Every row gives one point. A path goes straight from each point to the next, and from the last back to the first. The post is the endless flat space through its rows: a point in 2 columns, a line in 3, a plane in 4, and so on, so that a path can go around it. How many times does the path go around the post? Going back the other way cancels.

Post, 2 rows:
-0.054 0.026 0.005

0.008 0.026 -0.034
Path, 31 rows:
0.060 -0.017 -0.036

-0.019 0.004 0.006

0.026 0.006 -0.017

-0.003 0.038 0.005

-0.062 0.055 -0.005

-0.075 0.029 -0.042

-0.037 0.008 -0.026

-0.034 0.014 -0.031

-0.016 0.034 -0.042

0.006 -0.020 -0.062

0.001 -0.005 -0.003

-0.007 0.031 0.024

0.022 0.059 -0.023

0.006 0.044 -0.051

0.034 0.001 -0.087

-0.073 0.001 0.003

-0.046 0.048 -0.059

-0.036 0.066 -0.041

-0.038 0.020 -0.033

-0.072 -0.024 0.017

-0.040 -0.007 0.044

0.007 0.033 -0.014

0.014 0.058 -0.040

0.001 0.034 -0.089

-0.060 0.005 -0.017

-0.045 -0.003 0.004

-0.009 0.005 0.037

-0.013 0.045 0.004

-0.036 0.063 -0.020

-0.053 0.036 -0.060

0.001 0.010 -0.042
Times around: 4

Post (3 x 4):
-0.032 0.004 -0.011 0.035

-0.056 0.005 0.009 -0.007

0.061 -0.020 0.000 -0.037
Path:
0.014 0.033 0.002 0.016

-0.050 0.009 0.022 0.017

-0.002 -0.026 0.061 -0.020

0.031 0.022 0.021 0.022

-0.034 0.022 0.032 -0.073

-0.071 0.056 0.061 -0.013

-0.034 0.046 -0.035 0.020

-0.084 0.008 -0.043 -0.012

-0.055 -0.033 -0.013 -0.007

0.091 -0.029 -0.022 0.044

0.014 0.016 0.035 -0.005

-0.016 0.052 0.012 -0.020

-0.065 0.048 0.015 -0.017

0.001 0.066 0.005 0.024

-0.079 0.037 -0.019 -0.002

-0.054 -0.009 -0.035 0.061

-0.034 -0.052 0.032 -0.050

0.034 -0.004 0.023 0.001

-0.043 0.026 0.024 -0.018
Times around: 2

Post:
-0.031 0.022 -0.026 0.035 -0.008 0.003

-0.016 -0.005 0.044 -0.026 -0.008 0.045

-0.022 -0.016 0.002 0.037 0.011 0.001

0.009 -0.016 0.020 -0.012 -0.013 0.002

0.008 -0.032 0.026 -0.105 0.038 0.041
Path, 17 rows:
0.008 -0.052 0.006 0.017 0.078 0.035

-0.027 0.007 -0.033 -0.007 0.010 0.052

-0.014 -0.084 -0.069 -0.010 0.098 -0.035

-0.045 -0.032 0.010 0.002 0.006 0.005

-0.100 0.048 -0.058 0.006 0.050 0.008

-0.028 0.004 0.019 0.029 0.092 0.036

-0.013 -0.020 0.006 -0.028 0.068 0.090

0.006 -0.070 0.049 -0.008 -0.020 0.037

0.011 -0.014 -0.063 -0.008 0.007 -0.006

-0.018 -0.005 -0.007 0.024 -0.034 -0.011

-0.009 0.033 -0.001 0.001 -0.044 -0.031

-0.014 -0.021 0.043 -0.011 0.052 0.030

0.024 0.005 -0.045 0.019 0.033 -0.011

-0.060 -0.018 -0.060 0.011 0.048 0.053

-0.039 -0.002 0.000 -0.040 0.009 0.045

-0.074 0.020 0.011 0.018 0.026 0.019

-0.047 0.014 -0.041 0.006 0.073 0.013
Times around: 3

Post (8 x 9):
-0.028 -0.011 -0.054 0.001 -0.003 0.032 0.031 -0.036 0.045

-0.032 0.010 -0.049 -0.005 0.019 -0.056 0.023 0.041 -0.034

0.053 -0.021 -0.017 0.027 0.047 0.027 -0.009 0.019 -0.056

-0.033 0.036 0.016 -0.034 0.017 -0.013 0.059 0.000 0.001

-0.040 -0.051 -0.020 0.046 -0.002 0.008 -0.052 0.001 -0.083

-0.012 0.005 -0.026 0.021 -0.032 -0.002 0.013 -0.037 -0.007

-0.003 -0.064 -0.081 -0.007 -0.038 0.038 0.014 -0.044 -0.005

0.012 -0.007 0.066 0.019 0.037 -0.020 -0.076 -0.018 -0.051
Path (30 x 9):
-0.024 0.040 -0.005 0.065 0.032 0.015 -0.026 -0.035 -0.066

-0.013 0.020 -0.022 -0.008 0.058 -0.053 -0.055 0.048 -0.056

0.005 -0.026 0.004 0.006 0.008 0.046 0.020 0.043 -0.011

0.050 -0.011 -0.031 0.025 0.010 0.010 -0.017 0.024 -0.032

0.016 -0.054 -0.043 -0.011 0.025 -0.026 -0.064 0.010 -0.031

0.048 -0.049 -0.015 0.025 -0.038 -0.011 0.032 0.017 -0.053

-0.030 -0.104 -0.029 -0.005 0.032 0.062 0.018 -0.002 -0.018

-0.011 0.002 -0.005 0.028 0.046 0.030 0.035 0.033 -0.086

-0.006 0.002 -0.034 0.005 0.042 -0.019 -0.018 0.019 -0.055

-0.041 0.014 0.035 0.040 0.044 0.016 -0.062 0.019 -0.052

0.028 0.025 0.003 0.038 -0.005 -0.050 -0.025 0.022 -0.005

-0.060 -0.025 0.018 -0.001 -0.049 0.001 0.043 -0.043 0.050

0.016 -0.004 -0.013 -0.014 0.009 -0.047 0.003 -0.024 -0.006

0.028 0.017 0.018 0.055 0.043 -0.013 -0.091 -0.062 0.000

-0.027 0.020 -0.051 -0.001 0.039 0.030 -0.016 -0.020 -0.020

0.036 -0.053 -0.058 0.017 0.005 0.105 -0.037 -0.022 -0.067

-0.077 -0.012 -0.030 -0.033 -0.045 0.045 0.071 -0.049 -0.043

-0.056 -0.025 -0.014 -0.027 0.089 0.000 0.008 -0.002 -0.002

-0.004 0.002 -0.039 0.041 -0.039 -0.057 0.025 -0.042 -0.016

-0.009 0.031 0.013 -0.035 0.071 -0.107 -0.045 0.003 -0.081

-0.074 0.016 -0.012 -0.025 0.045 -0.014 -0.024 0.004 -0.051

-0.056 -0.017 -0.020 -0.029 -0.032 0.040 -0.018 -0.022 -0.016

-0.002 -0.014 -0.027 0.000 -0.013 -0.030 0.028 0.039 -0.033

0.001 -0.024 -0.031 0.069 -0.012 -0.020 -0.001 0.013 -0.051

-0.022 -0.062 -0.016 0.025 0.020 0.006 -0.029 0.025 -0.002

0.028 -0.068 -0.061 0.030 -0.047 0.003 -0.053 0.000 -0.031

0.059 0.002 -0.028 -0.022 -0.028 0.021 -0.023 -0.058 -0.018

-0.032 0.049 0.015 0.015 0.023 -0.004 0.008 -0.018 -0.023

-0.082 -0.009 -0.062 -0.001 0.003 -0.102 0.026 0.016 -0.040

-0.073 -0.005 0.011 -0.018 -0.012 -0.052 0.021 -0.032 -0.043
Times around: 2

Post (10 x 11):
0.012 0.040 0.053 -0.013 0.022 0.017 0.030 -0.020 0.011 -0.010 -0.033

0.027 0.024 0.000 -0.016 0.008 -0.006 0.002 0.020 0.068 -0.052 -0.013

-0.005 0.012 0.003 -0.008 0.028 -0.038 -0.014 0.043 0.020 -0.036 -0.026

0.008 -0.069 -0.001 0.009 0.027 0.006 -0.032 -0.013 0.020 -0.032 0.025

-0.016 -0.059 0.002 0.019 -0.057 -0.030 0.003 -0.004 -0.077 -0.083
 -0.053

0.008 -0.101 0.029 -0.034 -0.005 -0.048 -0.022 -0.003 0.019 0.003 0.047

0.033 0.021 -0.016 -0.019 0.005 -0.055 0.029 -0.014 -0.030 -0.052 -0.038

0.000 0.010 0.004 0.014 -0.002 0.015 0.016 0.010 0.007 -0.008 0.004

-0.051 -0.015 -0.006 -0.004 -0.026 0.041 -0.056 -0.011 -0.022 -0.007
 -0.048

-0.008 0.005 0.031 0.023 0.020 0.031 -0.034 -0.038 0.044 0.049 -0.011
Path:
-0.017 0.085 -0.027 0.006 -0.008 -0.022 -0.052 0.009 -0.024 -0.049
 -0.085

0.053 -0.009 -0.033 -0.066 0.036 -0.009 -0.008 -0.030 0.119 -0.047 0.071

0.009 -0.045 0.045 -0.018 0.051 -0.066 0.014 -0.061 0.007 0.006 -0.024

0.029 -0.080 0.009 0.035 -0.020 -0.066 0.005 -0.051 0.043 -0.018 0.074

0.024 -0.026 0.007 -0.017 0.000 -0.054 -0.021 0.010 -0.002 -0.081 -0.022

0.007 -0.028 -0.001 0.012 0.021 0.007 -0.087 -0.016 0.047 -0.028 -0.070

0.014 0.005 -0.072 0.054 -0.026 0.042 -0.012 0.042 0.020 0.003 0.005

0.027 -0.039 0.025 -0.027 -0.025 -0.030 0.021 0.013 -0.023 -0.023 0.027

0.020 -0.009 0.032 0.046 -0.035 0.039 -0.006 -0.056 -0.018 -0.029 0.032

-0.059 -0.026 0.024 0.044 -0.065 -0.030 -0.035 -0.038 0.000 -0.009
 -0.073

-0.037 -0.027 -0.031 0.015 -0.054 0.022 -0.038 0.011 0.027 -0.083 -0.065

0.015 -0.030 0.004 0.013 -0.013 -0.009 0.027 0.047 0.005 -0.059 0.005

-0.024 -0.007 0.036 0.037 0.016 -0.038 -0.059 0.048 -0.034 -0.003 -0.041

-0.040 -0.051 0.016 0.068 -0.027 0.006 -0.062 0.047 0.025 -0.088 0.000

-0.047 0.013 0.006 0.044 0.018 0.053 0.007 0.034 -0.001 0.017 0.033

0.004 0.032 0.000 -0.035 0.014 -0.041 -0.019 -0.040 0.062 -0.022 -0.040

0.028 0.007 -0.029 -0.030 0.051 -0.036 -0.042 0.032 0.017 -0.054 0.034

0.070 0.019 -0.010 0.031 -0.059 -0.017 0.034 -0.021 -0.010 0.035 0.034

0.040 -0.029 -0.020 -0.042 -0.016 0.002 -0.002 -0.034 -0.061 -0.043
 -0.053

0.029 0.000 0.026 -0.030 0.014 -0.014 -0.003 -0.071 -0.062 -0.040 -0.039

0.001 -0.024 0.048 -0.018 0.004 -0.022 -0.019 -0.005 0.061 -0.006 0.034

-0.053 -0.072 0.001 0.067 -0.035 -0.028 -0.021 0.012 0.041 -0.067 -0.033

-0.010 0.000 0.027 0.017 -0.030 -0.014 0.015 -0.091 0.031 -0.023 -0.108

-0.028 0.012 0.036 -0.047 -0.002 -0.052 -0.049 0.004 0.057 0.003 -0.048

-0.016 0.037 -0.029 0.027 -0.030 0.027 0.024 -0.041 -0.036 -0.042 -0.100

-0.037 -0.018 -0.003 0.024 0.014 0.007 -0.034 0.010 -0.017 0.004 -0.070

-0.051 -0.008 0.058 0.016 0.033 -0.005 -0.074 0.046 -0.013 0.003 -0.082
Times around: 2

Post:
-0.005 -0.015 -0.021 0.014 -0.070 0.041 0.009 -0.044 -0.002 0.003 -0.009
 0.022

0.017 -0.005 0.023 -0.042 0.025 -0.010 0.057 0.043 0.016 0.002 -0.033
 -0.038

-0.038 -0.046 -0.022 -0.023 -0.030 -0.004 -0.027 0.009 0.007 0.054 0.024
 0.001

0.043 -0.016 -0.008 -0.001 0.051 -0.010 0.070 0.029 -0.032 0.001 -0.015
 -0.024

-0.025 -0.026 0.016 -0.003 0.038 0.035 -0.001 0.039 -0.001 -0.026 -0.020
 0.013

0.023 0.034 0.014 0.011 0.077 -0.011 0.062 0.046 -0.019 0.050 -0.015
 -0.008

0.027 -0.030 0.029 -0.012 0.028 0.037 -0.017 0.036 0.016 -0.021 0.061
 0.006

-0.014 0.014 -0.092 0.038 -0.042 -0.035 -0.001 -0.033 0.016 -0.002
 -0.007 -0.007

0.015 0.011 -0.062 0.043 -0.089 -0.017 -0.025 0.003 -0.006 0.012 -0.040
 -0.022

0.027 -0.011 0.045 -0.041 0.030 -0.002 -0.001 0.033 -0.017 -0.014 0.030
 0.033

-0.008 -0.016 -0.046 -0.002 -0.066 0.038 0.037 -0.002 -0.016 -0.012
 -0.001 0.042
Path, 21 rows:
0.057 0.019 -0.002 -0.063 -0.069 -0.047 0.019 0.070 -0.067 0.065 -0.054
 -0.032

0.021 -0.011 0.026 -0.008 0.055 0.083 0.070 0.024 0.017 0.030 0.011
 -0.004

0.011 -0.049 0.015 -0.010 0.015 0.002 0.017 0.031 0.040 -0.055 -0.004
 0.009

0.013 -0.042 -0.008 0.043 0.047 0.021 0.020 0.066 -0.011 -0.059 0.034
 -0.002

-0.065 -0.031 -0.011 -0.013 0.051 0.002 0.041 0.021 0.026 0.064 -0.002
 -0.089

0.067 0.002 -0.030 -0.013 0.037 0.026 -0.034 -0.001 -0.029 -0.033 0.082
 0.051

-0.020 0.002 -0.010 0.017 0.056 0.028 -0.006 0.031 0.021 0.035 0.022
 0.031

-0.046 -0.100 -0.014 -0.047 -0.040 -0.016 0.012 -0.031 0.030 -0.003
 0.016 -0.009

-0.036 -0.080 -0.031 -0.056 -0.005 -0.024 0.057 0.009 -0.022 0.033 0.015
 -0.008

-0.052 -0.013 0.040 -0.010 -0.048 -0.012 0.013 0.031 0.036 0.115 -0.057
 -0.060

0.000 0.012 -0.046 0.089 0.010 0.041 0.026 -0.003 -0.077 -0.051 -0.018
 0.054

-0.001 -0.003 0.025 -0.038 -0.017 0.061 -0.005 0.037 -0.014 0.059 -0.026
 0.001

0.051 -0.020 0.001 -0.039 0.003 -0.018 0.031 0.069 0.021 0.061 -0.017
 -0.084

0.037 -0.041 0.045 -0.056 -0.013 -0.060 0.059 0.029 -0.029 0.092 0.011
 -0.003

-0.006 0.035 -0.014 0.058 -0.004 -0.006 -0.012 0.008 -0.024 0.018 -0.021
 0.029

0.028 -0.011 -0.030 0.069 0.005 0.015 -0.007 -0.007 -0.037 0.034 0.018
 -0.043

0.017 -0.004 -0.020 0.023 0.044 0.053 0.005 0.040 0.000 -0.018 -0.004
 0.002

0.052 -0.090 -0.013 0.035 0.012 0.083 -0.035 0.005 -0.038 -0.044 0.042
 0.041

-0.033 0.002 0.009 0.070 0.015 0.076 0.054 0.028 -0.026 -0.045 -0.082
 0.054

-0.015 0.026 0.004 0.078 0.037 0.020 0.042 0.022 0.010 -0.077 -0.055
 -0.033

0.007 0.008 0.005 -0.002 -0.018 -0.001 -0.023 -0.029 0.028 0.047 0.017
 -0.045
Times around: 4

Post, 13 rows:
0.013 0.024 0.023 -0.023 0.003 -0.005 -0.054 -0.028 0.010 -0.032 -0.033
 -0.003 -0.026 0.000

-0.009 0.019 0.061 -0.020 -0.009 -0.009 -0.046 0.016 -0.016 0.056 0.007
 0.018 0.024 0.006

-0.010 -0.072 -0.001 0.019 -0.042 0.031 0.007 0.033 -0.054 0.020 0.065
 0.075 0.058 0.003

-0.046 -0.038 -0.009 -0.004 0.028 0.055 0.032 0.042 -0.043 -0.003 0.029
 0.012 0.006 0.030

-0.005 -0.050 -0.016 0.030 0.008 0.032 0.037 0.076 -0.022 0.024 0.048
 0.059 0.053 0.064

0.014 0.044 0.036 -0.007 0.013 -0.033 -0.068 0.008 -0.037 -0.020 -0.003
 -0.009 -0.047 0.002

0.036 0.038 0.037 -0.005 -0.040 -0.026 -0.007 -0.025 0.005 0.005 -0.029
 -0.032 -0.066 -0.021

0.021 -0.007 0.065 -0.042 0.003 0.029 -0.023 0.031 0.021 0.013 0.025
 0.021 0.038 -0.068

0.020 0.031 0.061 0.002 0.018 -0.028 -0.015 -0.050 0.008 -0.003 -0.013
 0.018 -0.026 -0.044

0.052 0.010 -0.010 0.005 0.010 -0.030 -0.025 -0.073 -0.030 -0.012 -0.009
 -0.053 -0.052 0.030

0.016 0.036 0.033 -0.045 -0.002 0.025 -0.005 0.013 -0.004 0.021 0.004
 0.055 0.026 -0.038

0.032 0.067 0.052 0.014 -0.026 0.000 -0.046 -0.026 -0.021 -0.012 -0.013
 -0.034 -0.007 0.008

-0.034 -0.024 -0.052 0.039 0.047 0.061 -0.017 0.006 -0.002 -0.007 0.034
 0.006 -0.055 0.046
Path:
-0.051 0.015 0.013 0.057 -0.049 -0.044 0.021 0.044 -0.065 0.008 -0.043
 0.042 0.015 0.093

0.008 -0.067 -0.014 0.004 -0.016 0.069 -0.024 -0.040 -0.056 -0.009 0.023
 0.084 0.039 -0.037

0.043 -0.028 0.027 -0.023 0.023 0.020 -0.044 -0.046 -0.014 -0.019 0.004
 0.025 0.003 -0.002

0.015 0.018 -0.006 0.023 -0.041 0.051 0.002 -0.060 -0.001 0.016 0.020
 -0.049 -0.084 0.008

0.007 0.022 0.048 -0.058 -0.013 0.044 0.039 -0.013 0.046 -0.031 -0.032
 -0.037 -0.005 -0.056

0.065 0.047 -0.020 -0.046 0.066 -0.033 0.032 -0.084 -0.005 -0.011 -0.068
 -0.113 0.005 0.064

0.006 -0.011 -0.055 -0.028 -0.038 0.063 -0.060 0.058 -0.084 0.017 0.008
 0.013 0.045 0.039

0.040 0.007 0.025 0.006 -0.040 -0.003 0.005 0.010 -0.012 -0.018 -0.035
 0.014 -0.011 0.021

0.038 -0.060 0.022 0.010 -0.013 0.046 -0.092 -0.031 -0.032 -0.007 0.072
 0.052 0.059 -0.006

0.033 0.012 0.038 -0.020 0.010 0.018 0.004 -0.050 -0.012 0.008 -0.017
 -0.041 -0.008 -0.027

0.037 -0.012 0.023 -0.044 0.002 -0.014 -0.047 -0.058 0.029 -0.019 -0.045
 -0.001 -0.054 -0.018

-0.005 0.063 0.038 -0.014 -0.004 0.029 -0.002 0.005 -0.036 0.016 -0.005
 -0.012 0.028 0.058

-0.005 0.024 -0.009 -0.001 -0.020 -0.014 0.032 0.017 -0.064 0.001 0.048
 0.003 -0.006 0.022

0.032 -0.049 -0.021 -0.045 0.004 0.012 -0.015 -0.041 0.014 -0.067 0.043
 0.048 0.010 -0.045

0.026 0.027 -0.017 -0.071 0.010 0.040 -0.009 0.026 -0.096 -0.034 0.022
 -0.018 0.005 0.024

0.069 -0.057 0.031 -0.014 -0.015 0.031 -0.017 0.008 -0.051 0.030 0.059
 0.067 0.028 -0.043

-0.019 -0.014 0.042 0.035 -0.013 0.025 0.064 0.075 -0.031 0.069 0.008
 0.056 -0.002 -0.029

0.014 0.000 0.013 -0.028 0.023 0.070 -0.031 0.039 0.044 -0.021 -0.034
 0.054 -0.009 0.014

-0.045 -0.059 0.088 -0.010 0.046 0.049 -0.011 -0.067 0.008 0.031 0.021
 0.026 -0.019 -0.073

-0.048 0.015 0.002 -0.008 0.010 0.049 -0.005 0.035 -0.025 0.014 -0.002
 0.064 -0.015 0.031

-0.016 -0.021 0.002 -0.013 0.029 0.036 0.035 -0.025 0.047 0.034 -0.011
 0.021 0.009 0.057

0.042 -0.008 0.014 -0.032 0.024 0.009 -0.013 -0.007 -0.016 0.016 0.019
 0.004 0.047 0.054

-0.009 0.003 -0.012 0.000 -0.011 0.014 -0.040 0.091 -0.026 0.072 0.068
 0.062 -0.006 0.058

0.002 0.006 0.020 -0.032 0.041 0.052 0.006 0.014 0.051 -0.018 0.039
 0.029 0.025 -0.043

-0.004 0.023 -0.018 -0.021 -0.044 -0.036 -0.029 0.018 0.028 0.022 0.000
 0.107 0.046 0.050

0.003 0.088 0.061 -0.043 0.056 0.001 -0.054 -0.007 -0.001 -0.009 -0.008
 0.053 -0.056 -0.029

0.022 0.003 0.047 -0.021 -0.012 0.002 0.016 -0.002 -0.010 0.002 0.095
 0.026 -0.067 -0.123

-0.015 -0.054 0.036 -0.016 0.032 -0.042 -0.047 0.000 0.022 0.009 0.049
 0.050 0.008 -0.075
Times around: 2
